Rows are points. To make a cloud, some directions were put in groups of two or more. Within a group, all points are equally far from the middle, so they leave a hole (a ring in 2 directions, a hollow ball in 3). The other directions are filled evenly. Then the cloud was stretched, turned, moved and blurred a little. How many holes are there, and how many directions does each take, smallest first?

Cloud, 19 rows:
[[ 0.58 -0.18 -0.15]
 [ 0.17 -0.11  0.64]
 [-0.10  0.41 -0.07]
 [-0.68 -0.01 -0.23]
 [-0.33  0.17  0.21]
 [-0.44  0.50 -0.30]
 [ 0.21  0.54 -0.30]
 [ 0.06  0.10 -0.01]
 [ 0.16  0.00 -0.16]
 [ 0.42 -0.29  0.43]
 [ 0.44 -0.09 -0.01]
 [-0.40 -0.36  0.49]
 [ 0.52  0.10 -0.31]
 [ 0.18 -0.41 -0.56]
 [-0.05  0.60 -0.08]
 [-0.45  0.00 -0.35]
 [ 0.54  0.43  0.52]
 [-0.17 -0.61 -0.46]
 [-0.68 -0.02 -0.14]]
Holes: 0

Cloud (28 x 4):
[[ 0.07  0.41  0.01 -0.31]
 [-0.23 -0.57  0.33  0.02]
 [-0.32  0.18  0.15  0.31]
 [-0.35 -0.37 -0.27 -0.22]
 [-0.02 -0.44  0.26  0.41]
 [ 0.38  0.25  0.39 -0.07]
 [-0.28  0.23  0.05 -0.14]
 [ 0.42 -0.50  0.26 -0.38]
 [-0.33  0.25  0.99 -0.14]
 [-0.03 -0.36  0.49 -0.34]
 [-0.17  0.48  0.46 -0.42]
 [ 0.44 -0.16 -0.17  0.18]
 [-0.41  0.09  0.32  0.63]
 [-0.74  0.42  0.11 -0.57]
 [ 0.08 -0.08  0.08  0.14]
 [ 0.19  0.27  0.43  0.29]
 [-0.29  0.13  0.28  0.21]
 [-0.11 -0.30 -0.09  0.34]
 [-0.61 -0.08  0.74  0.22]
 [-0.57  0.44  0.79 -0.16]
 [ 0.28 -0.08 -0.06  0.21]
 [-0.12 -0.64  0.55 -0.11]
 [ 0.30 -0.04  0.25 -0.30]
 [ 0.48  0.07 -0.08  0.40]
 [ 0.58  0.13  0.28  0.17]
 [-0.11  0.05 -0.38 -0.24]
 [ 0.39 -0.47  0.37  0.20]
 [-0.70  0.79  0.14 -0.47]]
Holes: 0

Cloud:
[[ 0.03 -0.44  0.28 -0.11 -0.33 -0.16]
 [-0.17  0.51 -0.09 -0.72  0.11  0.34]
 [-0.39 -0.66 -0.24  0.20 -0.18  0.11]
 [-0.24  0.35  0.31  0.37  0.64  0.45]
 [ 0.05 -0.27 -0.24 -0.82  0.16  0.04]
 [-0.09 -0.37 -0.50 -0.48 -0.41 -0.22]
 [ 0.56  0.33 -0.12  0.00  0.35 -0.21]
 [-0.40  0.02  0.06  0.72  0.28  0.26]
 [-0.32  0.00  0.84  0.09 -0.04  0.53]
 [-0.04 -0.52  0.20 -0.54 -0.13  0.02]
 [-0.36 -0.06  0.69  0.22  0.32 -0.17]
 [-0.54 -0.14  0.71  0.37  0.44  0.53]
 [-0.68  0.41 -0.34 -0.24 -0.15  0.11]
 [-0.16  0.37  0.00  0.23 -0.27 -0.33]
 [-0.50 -0.36  0.05 -0.13  0.26  0.59]
 [-0.32  0.04  0.64  0.62 -0.04  0.53]
 [-0.27 -0.18  0.42 -0.12 -0.27  0.62]
 [-0.27 -0.03 -0.37  0.49  0.27 -0.10]
 [ 0.33  0.23  0.51  0.07  0.15 -0.01]
 [-0.60 -0.30  0.62 -0.17  0.33  0.03]
 [-0.73  0.21 -0.12 -0.51  0.08  0.40]
 [-0.52 -0.50  0.56 -0.17  0.12 -0.09]
 [ 0.09  0.29 -0.47  0.11  0.29  0.43]
 [-0.06 -0.70  0.04  0.46 -0.01 -0.10]
 [-0.10 -0.08 -0.13 -0.41 -0.43 -0.31]
 [ 0.25  0.13  0.46  0.03 -0.02 -0.13]
 [-0.67  0.10  0.69 -0.02  0.47  0.28]
 [-0.77  0.24 -0.17 -0.30 -0.31  0.19]
 [-0.13 -0.26  0.46  0.29 -0.09  0.66]
 [-0.74  0.09 -0.17 -0.14 -0.39 -0.12]
 [-0.12  0.34  0.13 -0.10  0.63 -0.18]
 [-0.17  0.32 -0.81 -0.11  0.03 -0.07]
 [ 0.28  0.06 -0.24 -0.51  0.38  0.43]
 [ 0.22  0.33  0.32  0.26  0.69  0.36]
 [-0.14  0.43  0.17 -0.18  0.30 -0.31]
 [-0.71 -0.28  0.74  0.14  0.15  0.56]
 [-0.10 -0.43 -0.40  0.11  0.32 -0.25]
 [-0.19 -0.57 -0.38  0.24 -0.08  0.13]
 [-0.36  0.19 -0.41 -0.23  0.36  0.43]
 [-0.16 -0.29  0.73  0.38  0.49  0.02]
 [ 0.09  0.05 -0.52 -0.40  0.42 -0.31]
 [ 0.28 -0.06 -0.38 -0.64 -0.14 -0.22]
 [-0.24 -0.17 -0.38  0.47  0.26 -0.11]
 [-0.01 -0.45 -0.23 -0.72  0.11 -0.05]
 [-0.16  0.64 -0.42  0.22 -0.02 -0.09]
 [-0.43  0.00 -0.62  0.03  0.14 -0.13]
 [-0.41 -0.08  0.21 -0.46 -0.12 -0.29]]
Holes: 2 (2, 4)

Cloud (73 x 8):
[[ 0.11 -0.09  0.45 -0.33  0.57  0.55 -0.50 -0.25]
 [-0.30 -0.38 -0.02  0.38 -0.34  0.21 -0.49 -0.65]
 [ 0.28  0.02  0.30  0.39  0.36  0.89 -0.14 -0.31]
 [-0.40 -0.51 -0.24  0.43 -0.11  0.28  0.39  0.28]
 [-0.37 -0.03 -0.49 -0.25  0.36 -0.49  0.20 -0.24]
 [ 0.28  0.38  0.24 -0.41  0.22  0.31 -0.09 -0.14]
 [ 0.20  0.10 -0.07 -0.61 -0.70 -0.17 -0.18  0.32]
 [ 0.01 -0.21  0.20 -0.34 -0.29  0.43  0.37  0.34]
 [ 0.49  0.65  0.12 -0.47 -0.32 -0.07  0.19  0.00]
 [-0.04 -0.20  0.14 -0.01 -0.18 -0.45  0.61  0.36]
 [ 0.58  0.27  0.39 -0.13  0.50  0.21  0.35  0.05]
 [ 0.26  0.10 -0.05 -0.04  0.13 -0.20  0.57 -0.31]
 [-0.12 -0.34  0.21  0.07  0.60 -0.72  0.23 -0.14]
 [-0.06  0.22  0.33 -0.20 -0.74  0.13  0.31  0.56]
 [ 0.39 -0.06  0.27 -0.26 -0.14  0.34 -0.15 -0.34]
 [ 0.58  0.12  0.38 -0.15 -0.31  0.52 -0.67 -0.33]
 [ 0.53 -0.36  0.23  0.17  0.48  0.49 -0.32 -0.26]
 [ 0.16 -0.14  0.56  0.12  0.65  0.62  0.00  0.04]
 [-0.75  0.11 -0.29 -0.33  0.11  0.04 -0.11 -0.52]
 [-0.14  0.37  0.32 -0.10  0.26  0.32  0.05 -0.32]
 [-0.38  0.41 -0.34 -0.05 -0.10 -0.24  0.08 -0.30]
 [ 0.17  0.78  0.13  0.03 -0.39 -0.16 -0.07 -0.02]
 [ 0.06 -0.01  0.25 -0.40 -0.11 -0.72  0.42  0.31]
 [ 0.96  0.38  0.57 -0.76  0.33 -0.16  0.00  0.13]
 [ 0.38  0.31  0.30 -0.05 -0.83 -0.32  0.49  0.62]
 [ 0.37 -0.16  0.11  0.33  0.18  0.18  0.06 -0.02]
 [ 0.08 -0.34  0.45  0.19  0.71  0.27  0.48 -0.48]
 [ 0.33  0.06  0.26  0.22  0.63 -0.05  0.06 -0.11]
 [ 0.61  0.40  0.27  0.21 -0.23  0.42  0.34  0.32]
 [ 0.50  0.06  0.22  0.15  0.66  0.53  0.15 -0.09]
 [-0.09 -0.54 -0.21  0.23 -0.55  0.07  0.04 -0.33]
 [ 0.76 -0.08  0.52  0.10 -0.03 -0.11  0.59  0.41]
 [ 0.31  0.06  0.31 -0.31 -0.03  0.11  0.60 -0.33]
 [ 0.20 -0.18  0.50 -0.29  0.94 -0.12  0.83  0.10]
 [-0.33 -0.15 -0.20 -0.35 -0.45 -0.57  0.21 -0.14]
 [-0.28 -0.26 -0.27 -0.69  0.25  0.12  0.19  0.04]
 [ 0.25  0.22  0.34 -0.13 -0.74  0.31 -0.37  0.38]
 [ 0.30  0.58 -0.04 -0.17 -0.05  0.17  0.30 -0.64]
 [ 0.00  0.12  0.07 -0.18 -0.18  0.65 -0.62 -0.06]
 [ 0.21  0.04  0.15 -0.67 -0.09 -0.17 -0.10 -0.12]
 [ 0.00 -0.08  0.58  0.10 -0.09 -0.05  0.45 -0.10]
 [ 0.07 -0.43  0.55  0.28  0.32  0.00  0.72  0.31]
 [ 0.20 -0.19  0.12 -0.15  0.43 -0.01  0.17 -0.56]
 [ 0.31  0.13  0.23 -0.20 -0.13  0.39  0.31  0.63]
 [ 0.34 -0.19 -0.01  0.21  0.06 -0.02 -0.21 -0.08]
 [ 0.75 -0.10  0.38  0.07 -0.39  0.45  0.24  0.75]
 [ 0.15 -0.38  0.24  0.46 -0.65  0.18 -0.09  0.12]
 [ 0.51 -0.20  0.30 -0.07 -0.29  0.20  0.29  0.40]
 [-0.08  0.05 -0.19 -0.18 -0.79  0.08 -0.62 -0.10]
 [-0.24  0.35  0.15 -0.06 -0.18 -0.41  0.50 -0.14]
 [-0.15  0.23 -0.37 -0.53 -0.27 -0.08 -0.52  0.07]
 [-0.15  0.22 -0.15 -0.17 -0.26 -0.45 -0.09 -0.67]
 [ 0.19  0.27  0.14  0.21  0.06  0.18  0.49 -0.53]
 [ 0.41 -0.05 -0.06  0.20 -0.42  0.53 -0.53 -0.18]
 [-0.10 -0.10 -0.47 -0.74 -0.39 -0.58  0.03  0.21]
 [-0.46 -0.33 -0.19 -0.16  0.86  0.28 -0.04 -0.47]
 [ 0.66 -0.25  0.57  0.28 -0.66  0.37  0.11  0.53]
 [ 0.34  0.71 -0.16 -0.67 -0.60 -0.66 -0.12 -0.25]
 [ 0.13  0.17 -0.30 -0.14  0.44 -0.48 -0.16 -0.29]
 [-0.10 -0.10  0.03  0.33 -0.70  0.29  0.77  0.50]
 [ 0.79 -0.01  0.30  0.04 -0.52  0.00  0.35  0.64]
 [-0.33  0.14  0.24 -0.36  0.55  0.49 -0.29 -0.42]
 [ 0.15  0.01 -0.35 -0.23 -0.43 -0.69  0.41 -0.13]
 [ 0.04  0.16  0.31 -0.15  0.40 -0.40  0.41 -0.13]
 [ 0.42  0.22 -0.40 -0.20 -0.24 -0.39  0.11 -0.22]
 [ 0.11 -0.30 -0.29 -0.14 -0.10  0.17 -0.61  0.14]
 [ 0.15 -0.05  0.27 -0.09 -0.11  0.71 -0.54  0.36]
 [ 0.09  0.49  0.22  0.06 -0.20  0.09 -0.21  0.25]
 [ 0.37  0.28  0.55 -0.47  0.38 -0.10  0.48 -0.14]
 [ 0.24  0.46 -0.02 -0.21  0.12  0.64 -0.68 -0.79]
 [-0.47 -0.26 -0.10 -0.16  0.45  0.48 -0.26 -0.38]
 [-0.10 -0.30  0.62  0.50  0.38  0.57  0.45 -0.18]
 [ 0.31  0.27  0.07 -0.41 -0.11  0.26 -0.38 -0.41]]
Holes: 0
